Each row of a before or after table is a point. One or more steps were done to the points. Then noise was added and the rows were shuffled. The steps act on how far a point lies along the listed directions, d1 being the first. Name the steps. A step turns or swaps two directions, mirrors them in a line or flattens them onto one, adds a multiple of one to another, or multiplies one. Angles are multiples of 10 degrees, from the lower direction toward the higher: turns from -170 to 170, lines from 10 to 170 but not 90. Use the fewest steps. Two steps may share a direction if one is a turn and the other turns, adds or multiplies; they go together, in the order done. Otherwise the lowest direction goes first.

Directions:
(1): [-1.72  2.05]
(2): [-2.05 -1.72]
Before, 10 rows:
[[-0.34 -0.17]
 [ 0.12  0.48]
 [ 0.39  0.36]
 [ 0.25  0.04]
 [-0.46  0.22]
 [-0.38 -0.30]
 [ 0.01  0.67]
 [-0.47 -0.39]
 [ 0.15 -0.46]
 [ 0.09 -0.99]]
After:
[[ 0.08  0.36]
 [ 0.01  0.48]
 [-0.82  0.56]
 [ 0.50 -0.41]
 [ 0.48  0.20]
 [ 0.31 -0.42]
 [ 0.00 -0.56]
 [-0.47  0.18]
 [ 0.06  0.60]
 [-0.12 -0.24]]
Steps: turn d1 and d2 by -130 degrees

Directions:
(1): [ 3.15 -1.26 -1.90 -0.97 -0.60  2.24]
(2): [-0.60 -4.29  0.82  0.20 -0.94 -1.03]
(3): [ 0.17  0.76  2.57  0.74 -3.21  1.83]
(4): [-0.42 -0.87  1.12  2.16  2.71  2.70]
Before (14 x 6):
[[-0.14 -0.36 -0.34  0.28  0.09  0.03]
 [ 0.05  0.17 -0.42 -0.20  0.57 -0.31]
 [-0.55 -0.37  0.19  0.12  0.98 -0.66]
 [-0.19 -0.20 -0.48 -0.19 -0.04 -0.10]
 [-0.24  0.33 -0.51 -0.17  0.55  0.05]
 [-0.28  0.39 -0.14 -0.11  0.22 -0.63]
 [ 0.09 -0.41  0.05 -0.02 -0.46  0.14]
 [ 0.32  0.06 -0.19 -0.13 -0.23 -0.04]
 [ 0.39 -0.06 -0.27 -0.44 -0.49 -0.14]
 [-0.14 -0.06 -0.15 -0.27  0.29 -1.34]
 [-0.12  0.97  0.57 -0.04 -1.28 -0.26]
 [-0.08  0.28 -0.75 -0.40  0.31 -0.39]
 [ 0.40  0.26 -0.55 -0.42 -0.35 -0.30]
 [ 0.52  1.57 -0.53  0.00  0.74  0.46]]
After, 14 rows:
[[-0.69  0.32  0.14  0.00  0.21 -0.96]
 [-0.06  0.09  0.01 -0.05 -0.26 -0.25]
 [ 0.10 -0.21 -0.50  0.19  0.13  0.27]
 [-0.03 -0.15 -0.15 -0.04  1.01 -0.29]
 [-0.57  0.10 -0.41 -0.23  0.30 -0.84]
 [-0.20 -0.15 -0.49 -0.21  0.44  0.01]
 [-0.41  0.04 -0.33 -0.16  0.08 -0.22]
 [-0.25  0.27  0.13 -0.22 -0.42 -0.59]
 [ 0.48 -0.29 -0.35  0.03  0.31  0.25]
 [-0.04 -0.07 -0.35 -0.21  0.58 -0.45]
 [ 0.07  0.10  0.04 -0.01 -0.33  0.13]
 [-1.13  0.91  1.30  0.28 -1.18 -1.09]
 [-0.45  0.37 -0.04 -0.17 -0.29 -0.92]
 [-0.88  0.53  0.27 -0.05  0.44 -1.81]]
Steps: add 1.5 times d4 to d1; multiply d2 by 0
